Each row of a before or after table is a point. The points were changed in one or more steps. Then noise was added and the rows were shuffled. The steps act on columns, c1 being the first. What was done? A step turns or swaps two columns, mirrors them in a line or flattens them onto one, adds a multiple of one to another, or multiplies or shifts one. Angles are multiples of 10 degrees, from the lower column toward the higher: turns from -170 to 170, lines from 10 to 170 but not 90. Use the fewest steps. Two steps may share a column if one is a turn and the other turns, adds or multiplies; they go together, in the order done. Otherwise the lowest column goes first.
In the rows, 128 means zero.

Before (13 x 3):
[[131  86 201]
 [ 82 116 144]
 [132 126 123]
 [ 82 138 146]
 [104 157  91]
 [130  92 244]
 [114 135 102]
 [ 59  99 139]
 [169 134  83]
 [171  68 109]
 [ 84 104 143]
 [141 113 219]
 [ 98 178 126]]
After (13 x 3):
[[142 127  36]
 [ 60 154 110]
 [104 104 171]
 [132 132 134]
 [170 190 134]
 [ 98  78 137]
 [ 84 115 113]
 [114 124 155]
 [132 156  48]
 [ 84 137 113]
 [131 143   8]
 [ 83 149 109]
 [168 129 173]]
Steps: turn c2 and c3 by 170 degrees

Before (11 x 4):
[[169 166 131  95]
 [ 39 146  81 142]
 [ 69 143  69 158]
 [143 196 133  84]
 [148 192 124 139]
 [ 62 115 142 187]
 [157  61  75  52]
 [167 111 131  74]
 [ 98 186  69 171]
 [138 173  86 119]
 [ 83 125 114 146]]
After (11 x 4):
[[ 64 115 192 137]
 [155  60  55  76]
 [138 193  82 135]
 [ 43 140 143  81]
 [147 191 142 123]
 [ 85 128 148 113]
 [138 173 122  86]
 [ 74 142 154  67]
 [ 98 183 169  71]
 [168 169  97 132]
 [169 109  76 128]]
Steps: swap c3 and c4

Before:
[[107  85  93 153 110 185]
 [100 159  68 161 122 153]
 [ 92 135 110 175 148 129]
 [163 162 156 114 159 186]
 [143 130 134 123 112 125]
 [ 81 156 157 146 128 117]
 [113  96 153  91 126 109]
 [131 153 106 130  88  99]
 [170 150 101 122 149 127]
 [170  68 145  89  93 124]
 [128 122 164 124 103 156]
 [151 154  83  86  79  98]]
After, 12 rows:
[[117   5 146  91  93 168]
 [122 131 137 121 111 142]
 [136 145 107 174 147  93]
 [188  40  95 151 108 116]
 [ 95 179  84  86  80 144]
 [159 189  68 162 120 105]
 [122 184 158 147 129  80]
 [ 98 179 106 129  88 128]
 [112  62 153  88 126 109]
 [153 115 163 122 105 134]
 [119 171 102 124 148 167]
 [181 196 157 112 158 172]]
Steps: mirror c1 and c6 in the line at 50 degrees; multiply c2 by 2

Before:
[[152 104 158 171 127  70 202 134]
 [129 103 139 143 147  73 130  54]
 [197  93 126  31 128 174 108  32]
 [171 112 167 177 149  63 114 165]
 [142  98  76 198 142 181 183  89]
 [121 158 192 205 161 153 126 109]
 [111 114 157 197  57 104 107 121]
 [177 156 120 109 151  76 166 153]]
After, 8 rows:
[[160 106 140 183 148 151 129  54]
 [201 111 167 184 152 188 113 163]
 [140 119 157 137  55 200 109 120]
 [186 105 160 179 129 181 203 131]
 [173  99  77  64 142 187 183  87]
 [153 160 194  91 160 199 126 109]
 [226  95 125  99 128  23 106  33]
 [205 153 122 182 152 119 166 154]]
Steps: shift c1 by 30; turn c4 and c6 by 100 degrees

Before, 11 rows:
[[129 134 120  92 169 125 127 122 101 168 163]
 [132 148 102  92 108 131 111 115 138 102 151]
 [143 163 129 118 157 125 129 154 140 215 157]
 [144  89 145 125 141 167 116 154  77 147 151]
 [ 98 149 136 111 142 177 130 110 126  82 123]
 [129 150 152 117 120 124 121 108 118  75 161]
 [ 66 147 133 175 116 141  96 135 109 103 152]
 [151 122 130 148 130 135   7 112 132  85 147]
 [134 160 102 140 136 148 126 101 122  86 154]
 [ 77 156 142 184 104 138  98  94 132 171 152]
 [143 157 123 114 121 127 103 115  86  90 125]]
After, 11 rows:
[[ 78 127 160 140  88 117 171 151 183 150 152]
 [130 116 145 132 146 101 152 156 114  78 148]
 [150 211 142 134 151 119 217 131 147  90 145]
 [144  98 103 112 109 104 152 123 120 216 144]
 [129 124 134 140 142  98 134 123  85 184 152]
 [ 68 135 121 163 130 116 163 134 166 102 154]
 [134 121 148 108 124 110 154 103  99  93 146]
 [142 164 100 176 130 136 116 141 108 152 172]
 [138 123 144 164 139 129 165 125 100  95 125]
 [135 107 158 139 155 120 151 107 138  94 162]
 [ 97 111 143 127 162 166 138 139 110  95 163]]
Steps: turn c2 and c7 by 140 degrees; turn c3 and c8 by 100 degrees; turn c4 and c9 by 70 degrees; turn c5 and c10 by 30 degrees; turn c6 and c11 by 50 degrees

Before (14 x 12):
[[154  78  95 139 165 162 174 125 187 153 165 107]
 [129  99 158  86 152 149  57 105 229 206 122  89]
 [ 80 175 137  76 157 143 112 109 102  96  76 166]
 [113 150 140 170 169 126  74 122 121 112 138 199]
 [168 169  89  71 168 209 155 134 161 207  95 180]
 [157  94 163 130 197 207  72 159 166 165 159 130]
 [115 154 197 159 199 214  80  73 191 145 189 113]
 [171 147 168 126 111 149  92 118 131 170  68 121]
 [100  75 174 166  73  99 172 104 164 104 108 176]
 [ 67 160 112 179 159 224 139 108 108 120  94 186]
 [113  85  69 183 201 100 174 137 113 213 176 175]
 [159 107 123 196 209 102 105  83 137 166  80 187]
 [109 136  64 149 163 110  70  92 101 131 135 190]
 [116 166 177 191 184 124  64 165 187  92 136 138]]
After:
[[ 16 165 123 178 160 219 137 108 106 123  72 187]
 [ 68 130 199 159 198 217  82  73 191 146 168 112]
 [109  89  78 137 164 164 175 129 189 153 143 106]
 [115 180 103  69 164 207 157 135 161 207  73 180]
 [106 111 118 193 208 105 106  85 136 166  56 187]
 [ 66 106  59 183 204 101 174 136 110 214 157 175]
 [ 59 156  74 146 164 111  76  91 103 134 116 187]
 [ 63 144 146 166 166 128  71 119 121 114 119 201]
 [ 68 146 185 188 184 126  65 167 186  90 114 139]
 [110  83 148 128 197 206  71 159 165 170 138 133]
 [ 79  94 146  86 152 151  58 101 226 205 105  87]
 [ 34 166 157  75 160 144 116 112 103  92  57 166]
 [119 131 174 129 110 148  94 120 129 170  49 122]
 [ 51  63 155 163  73  94 173 104 165 103  87 181]]
Steps: shift c1 by -50; turn c2 and c3 by 20 degrees; shift c11 by -20

Before (8 x 14):
[[161 195  96 162 123 172 150 154 230  86 112  77  85  86]
 [138  55 150  97 167 116 127 172 138 117 137 125 140 117]
 [105  90 146 145 179 171 114 135 136 233  18  81 126 175]
 [169 165  91 161 109 196 207  59 200 110 124  68 131  55]
 [107 125  97  55 130 133 119 140 128 122 136 187 160 120]
 [ 67 104 143  75  76 125 102 155  94  92 148 151 195 112]
 [ 85  65 191  60 192 105  87 134 166 180 146  94 146 169]
 [ 89 102 162  98 206 149  63 156  67 158 111 114 107 174]]
After, 8 rows:
[[163 200  98 158 118 112 157  83 229  85 111  79 134  87]
 [ 86  68 189  58 193 153  86 141 165 185 152 100 128 168]
 [ 66 104 137  79  76 147  96 106  89  93 151 153 191 111]
 [135  55 156 100 166 171 128 100 132 114 137 125 132 115]
 [ 91  99 163  94 208 129  60  88  71 155 116 119 130 177]
 [111  91 153 146 180  98 115  96 132 231  20  77 168 171]
 [168 160  91 164 111  36 209 138 196 108 121  65 197  52]
 [111 120  95  52 133 122 123 119 128 122 136 184 166 122]]
Steps: add 1 times c6 to c13; turn c6 and c8 by -140 degrees

Before:
[[102 178  79 157 215 139 134 189  49 130  65 128 173 129 197 101 125 138]
 [ 76 194 148  88  94 198  88  97 122  86 160  49 155 126 208 120 151 131]
 [180 193  51 179 157 128 150 183  37  89 114 107 171  90 167  99 163 130]
 [163 186  60 209 190 206 112 171  95 111  57  98 146  99 163  95 104 116]
 [ 99 108 186 158 128  76 194 110 217 162 121 168 139 154 121 160 102 151]
 [ 99  61 129 143 169  64 131 105 221 129 154 148 122 139 143 144 113 209]
 [124 205 162  94 171 157 117  55 160 115 156  89 123 176 163 165 158 173]
 [124  88 142 147 128  96 153 120 201 149  83 222 116 174 115  89 136 211]
 [104 185  70 172 197 150 135 154 103 114 142 161 122 130 132  68 115 103]
 [123 110 131 133 165  55 139 102 207 144  94 185 190 149  72  92  72 187]
 [133 194 125 179 193 155  98 174  96 146 105 158 156  51 148  97 144 149]]
After (11 x 18):
[[185 203 160  94 168 160 133  52 163 114 151  76 123 178 158 164 162  94]
 [131 185  72 173 195 152 108 152 106 112 142 158 118 130 135  68 109 152]
 [180 195 143  86  89 199  99  98 123  84 162 114 155 121 203 117 145  51]
 [103 184  61 207 192 207 165 175  98 107  58 137 148  98 163  94 107 104]
 [ 53 190  55 180 154 125 170 182  40  83 119 121 169  89 168  99 163 106]
 [144  63 126 140 167  62 101 102 216 129 156  53 118 140 146 146 115 162]
 [149  88 147 146 127  98 116 120 200 150  86  58 115 175 117  84 133 232]
 [142 110 132 133 166  56 123 102 212 146  94  79 192 153  76  96  73 194]
 [134 183  76 153 214 138 106 192  48 133  65 118 172 128 197 100 120 129]
 [100 111 188 156 132  77  77 109 214 157 124 110 140 155 122 159  99 173]
 [ 77 192 121 177 191 153 141 181  98 148 102 113 154  54 146  95 141 161]]
Steps: turn c1 and c7 by 110 degrees; add 1 times c14 to c1; turn c12 and c18 by 80 degrees

Before:
[[102 131 147 153  97 164 137  90 106 122 125  66 116  90  59 105  91 142
  151 143]
 [137 146 115 100  71  99 162 100  90 175 117 150 114 140  90  81 123  97
  167 125]
 [190 167 115  79 163 124 197  87 144 136 215 216 161 101 138 215 134 153
  201 117]
 [154 116 116 233 210  47 187 150 148 183 115 117  64 191 182 154 106 200
  138 146]
 [113 142 164 161 101 147 126  94 100 103 181  98 190 185  90 102 149 127
  104 128]
 [145 132  37 158 177 146 123 130 186 158 118 175  80 205 195 181 129 147
  144 182]
 [ 62  41 117 160  70 140  83  86 107  77 120 103 174 147  50  63  77 108
  144  64]
 [ 75 156 194 163 121 131 142 128  74 114 113 104  80 150  11 144 150 112
  174  88]
 [193  94  82 201 122 109 131 196 172 165 132 104  65 180 171 210 113 147
  134 132]
 [146 141 147  88 108 127 179  78  79  83  84 102 119 163 106 133 107 113
  160 108]
 [103 133  81 155 186  82 140 173 146 189 140  82  94 156 202 196 128 168
  129 110]
 [ 93 131 126 131  45 112 160  65  70 106 127 116 143 151  76 141 153 168
  195 132]]
After, 12 rows:
[[187 164 117  75 119 126 133  84 150 135 217 215 163  99 139 219 135 152
  201 161]
 [192  91  83 199 132 106 153 194 209 163 132 101  65 178 173 209 111 147
  133 124]
 [101 133 145 149 141 161 168  91 136 123 123  66 114  92  60 107  88 138
  151  98]
 [105 133  82 156 111  82 148 175 166 189 138  84  92 157 205 198 126 169
  131 186]
 [113 139 165 162 130 149 173  96 126 101 183  99 192 183  88 105 149 125
  103 103]
 [ 94 131 125 132 134 112 195  65 107 105 128 117 143 150  74 143 151 165
  191  45]
 [145 144 147  89 109 127 167  80  99  85  88 103 120 167 101 135 106 111
  159 108]
 [138 147 113  99 127  99 161  95 101 173 115 144 114 136  84  83 124 101
  165  71]
 [ 60  42 114 157  64 137 128  82 102  78 120 102 170 147  46  68  75 110
  143  67]
 [143 133  38 157 186 147 110 129 186 158 117 178  83 205 195 182 128 143
  142 180]
 [ 72 154 192 165  88 129 205 128 121 117 112 102  80 149   6 144 150 114
  174 120]
 [155 118 111 234 150  46 241 151 252 184 111 118  66 190 179 150 105 198
  137 204]]
Steps: add 1 times c4 to c7; turn c7 and c9 by 40 degrees; swap c5 and c20

Before:
[[ 93 102  78 153  78 137  97 155 198  93 152 210  88 137  53 110 192 155
   63 123 166  75 116  77]
 [ 91 174 113 166 133  80 212 177 145  91  86 103 101 153 111 178 110 157
   86 106  69 162 151 148]
 [115 182 154 147 143 125 149 123  81  58 176 112 135 150 100 144  66 154
   85 126 146  56 174 105]
 [141 170 179  94 169  23 182 127 182 168 145 128  99 109 136 161 169 167
  170 111  67 148 153  49]
 [130 189  46 100 147  94 154 151 115 107 182  90 134 120  89  98  89 164
   63 193 165 187 132  85]
 [123  74  81 107  73 111 181  60 133  95 173 174 212  61 158 162 173 140
  143 171 111 104  89 136]
 [ 79 127  64 138 197  75 126 104 135 140  93 131 163 120  54 228 180 221
   88  93 170 152  77  52]
 [164 137 135 217  70  83 135 116 198 119 132 107 156 181 150 122 132 108
  129 173  73  96 150 132]
 [163  72 108 191  98 158 180 176 161 131 118  82 111 184 127 204  64 106
  176 163 150 177 151  77]
 [131  94  70 198 103  41 120  85 108 175 165  89 212 185 168  95 154 103
  184 106 132 142  68 104]
 [173  99 181 147 133 134 164 119  74 138  73 143 175 152 170 173 171 205
  174 132  62 103 145  86]
 [127  96 101 102 195 112 132 134 152 164 181 165  96  78 166 200 120 171
   89 149 178 172  71 136]]
After, 12 rows:
[[115 179 155 143 141 133 147 129  73  60 173 112 144 147  95 144 226  94
  164 118 142  57 162 104]
 [ 85 124  63 139 196  75 125 103 131 138  96 131 163 120  59 232 120  24
  136  90 175 156 100  51]
 [166  70 103 192  90 156 176 174 167 127 119  91 112 186 123 207 212 160
   92 166 150 182 170  80]
 [126  80  79 114  74 104 175  59 135  94 169 176 221  59 159 163  47 121
  110 167 113  95 108 137]
 [128  98  99  96 197 112 134 136 155 163 182 162  93  83 167 200 158  68
  150 151 175 175 165 143]
 [134  99  70 200 104  43 121  85 110 169 158  91 215 192 163 100  68 172
   88 107 136 144 128 101]
 [163 143 136 207  68  85 128 121 196 122 137 106 157 180 149 126  57 148
  133 171  76  96 110 124]
 [178  99 184 143 135 134 166 122  73 139  68 145 179 155 167 175  21  66
   59 137  65 102  81  86]
 [ 94  97  80 149  81 132  99 158 203  91 151 203  89 141  50 112 141  79
  185 124 163  75  74  75]
 [ 99 172 108 161 138  78 212 176 136  92  86 112 107 151 115 171  74  87
  154 107  60 165 131 155]
 [127 187  46 104 144  94 154 148 113 113 179  87 132 123  87 100 212  68
  176 201 166 187 164  85]
 [141 174 183  95 168  15 184 129 177 170 143 123 104 106 134 159  37 108
   74 106  70 146  78  59]]
Steps: turn c17 and c23 by -120 degrees; add 1.5 times c21 to c17; turn c18 and c19 by -160 degrees

Before:
[[156 133 122 209 182  99 107 141 201  63  92 107 126  69 123 155 159 144
  121 122  85 163  67 122 196 131 148 180 170 132 201 160]
 [131 189  93 150  65 106  92  58 201  61  89 119 219 162 150 180 174 161
  158 164  84 139 148 125 115 143 130 106  72  89 107 142]
 [ 87 138 133 142  96 106 132  98 183  90  91  82  97  58  36  84 180 110
   86 161 121  72 198  73  89  50 164 134  83 207 155 108]
 [112 178  94  80 103 157 181 117  93 144 126 138 196  68  81  74  79  62
  150 129 195  75  68 178 116 137 158 113  98 210 186 125]
 [168 106 160 138 100 110  71 122 141 130 136  84  92 161  38 158 193 101
  135 171 148 138 163 122  72 121 103 111 184  93 187  55]
 [121 132  95 103 122 166 181 133 177 140 184 169 168  65 109 181 113 148
   46  78 194  59  70  99 146  43  71  88 169  95 186 116]
 [119 117 145 195 113  79 160 162 151  70 164 107 224 164  68 116 108 103
   89 138 177 131 154 120 107 153  66  95 185  88 109 147]
 [160 113 199 183 194 104 179 147 125 152 115 134 105 106  57 141 127 139
  111 162 132 146 182 176 134  26 157  94 151 172  83  52]
 [ 71 179 213 188 109 162  82 162 127  65 183 109 131  97  69 161 171 191
  139 138 112 152 126 194 171  32  86 102 179 179  95 113]]
After, 9 rows:
[[158  91 199 183 185 101 180 145 100 155 121 134 108 107  77 150 127 140
  112 163 135 146  53 115 134  28 154  95 143 170  85  52]
 [128 135  86 148  64 102  91  60 196  65  86 117 219 155 153 179 175 158
  159 166  85 140 117  64 119 149 130 104  74  90 105 144]
 [171 144 157 134 106 108  74 120 115 129 138  87  90 163  58 154 183  98
  135 170 143 142  62 116  72 125 105 111 186  97 186  58]
 [ 86 188 129 140  94 104 131 100 163  92  91  83  99  59  61  81 181 112
   86 169 119  74  30  98  86  50 159 134  80 209 156 106]
 [121 167  97  97 112 163 183 129 148 138 180 170 165  57  94 182 117 146
   47  76 192  57 171  93 145  49  71  88 171  95 187 111]
 [ 70  47 218 188 109 157  85 161 155  59 186 114 130  98  75 161 171 190
  139 140 113 148 114 105 169  38  86  97 178 176  95 115]
 [157 148 119 211 180 101 102 147 139  65  93 103 125  69 100 153 158 146
  113 121  83 161 183  61 197 130 145 180 175 129 202 162]
 [118 151 142 194 116  72 162 163 122  69 164 109 224 163  83 110 104 103
   84 138 175 131  83 110 107 148  64  95 184  85 108 150]
 [112  56  91  79 106 164 177 120 158 145 125 140 198  67  64  75  86  57
  150 128 196  76 166 146 115 139 155 113 100 210 186 124]]
Steps: turn c9 and c24 by -110 degrees; turn c2 and c9 by 110 degrees; mirror c15 and c23 in the line at 10 degrees
